Each point is reached from the start by the listed moves, each made once or not at all, plus a little noise. Say if it took an odd or an even number of moves. Then give how often each move was made.

Moves:
(1): [-10  23  27 -60   1]
(2): [-43  22  17  33  43]
Start: [-8 -6 -9 10  8]
Points:
[-16  18  17 -49  10] -> odd (1, 0)
[-10  -5 -11   6   6] -> even (0, 0)
[-52  20   9  40  46] -> odd (0, 1)

Moves:
(1): [  8  13 -13 -24  20 -35]
(2): [  7  28  -6  29 -16 -23]
(3): [ 15  24  20 -14  15  20]
(4): [  7  -1  -2 -12 -18  -4]
Start: [  8 -17  -6  -2   4   2]
Points:
[ 24  23 -25   4   7 -56] -> even (1, 1, 0, 0)
[ 32  22 -27  -8  -8 -60] -> odd (1, 1, 0, 1)
[  9 -17  -6  -3   1   5] -> even (0, 0, 0, 0)

Moves:
(1): [  9   5   4   5  11  17 -11  -2  -6]
(2): [ 24 -14   6  11  11  11   9  16  11]
(3): [-12  10   4  20 -10  12  -9  -4  18]
(4): [  1   0  15 -12  11 -12  -8  -5   7]
(5): [ -3 -12  13  -7  -4   3  -4  17   4]
(6): [  8 -14   2   0 -22   4   5  12  20]
(7): [  0  16   9 -13  -5  -4  19  -3   5]
(8): [ -4  23  30  17 -26 -31  -8  13  -1]
Start: [-10  -8   7   9  24 -16  10   0  -1]
Points:
[  7  30  60  49   4 -12  11  19  26] -> odd (1, 1, 1, 0, 0, 0, 1, 1)
[  4   6  43  31 -14 -27  -4  23  12] -> odd (1, 0, 0, 0, 0, 1, 0, 1)
[20 -7 47 20 19 13 15 14 53] -> even (1, 1, 1, 1, 0, 1, 1, 0)
[-17   2  49  18  -7 -44  -1  30   2] -> even (0, 0, 0, 0, 1, 0, 0, 1)
[-26 -12  23  21   9  -2  -2  14  22] -> even (0, 0, 1, 0, 1, 0, 0, 0)

Moves:
(1): [  0  -4  -6  -8  11  -4  -9 -11   1   5  -7  -1   0  -3]
(2): [ 7 10  7 -2 10  1  9 -9 -1  8  3 11  1  9]
(3): [ 12   6   1   0 -13  -4 -13  -2  14  -6  -7   2  11   1]
(4): [  8 -10   1   1   8  -4  -7   4  -5   3  -5  -1  -1   1]
(5): [  9  12   4  -4   3  -9   4   6  -6   3  13   4 -16 -13]
(6): [  3  -8  -3  10  -9   4   0 -19  -2   0   1   3  -1  -7]
(7): [ 16  -2  -5  -8  -3   3   9 -12   0  -1  -4 -16  15  -1]
(8): [  1  -8  -1  11   4   1  -2  -7  -6   8  12 -14   5  -5]
(9): [ 0  0 -6  8 -2  0  0  1  1 -8  2  2 -1  2]
(10): [ 22   3  12 -10  -5  -5   3   8  -1 -11   1  -7  -3  13]
(11): [ 0 -9 12 -3  2  1  4 -4  4 -1 -1  0 -1 -5]
Start: [-3 -4  2  7  4  0 -4 -5  3 -3  5  0  0 -1]
Points:
[ 15  -3  15   0  20  -7   5 -41  -1  11  14  18 -17 -20] -> odd (1, 1, 0, 0, 1, 1, 0, 0, 0, 0, 1)
[  7 -10  18  11   6   6   9 -36   5   3   8  15  -1  -4] -> odd (0, 1, 0, 0, 0, 1, 0, 0, 0, 0, 1)
[ 21 -21  -8  -8  21  -5 -10 -24   0   3 -12 -17  14  -4] -> odd (1, 0, 0, 1, 0, 0, 1, 0, 0, 0, 0)
[ 60 -11  25 -17  34 -15   9 -30 -10   9  16 -24  -1  -5] -> even (1, 1, 0, 1, 1, 0, 1, 1, 0, 1, 1)
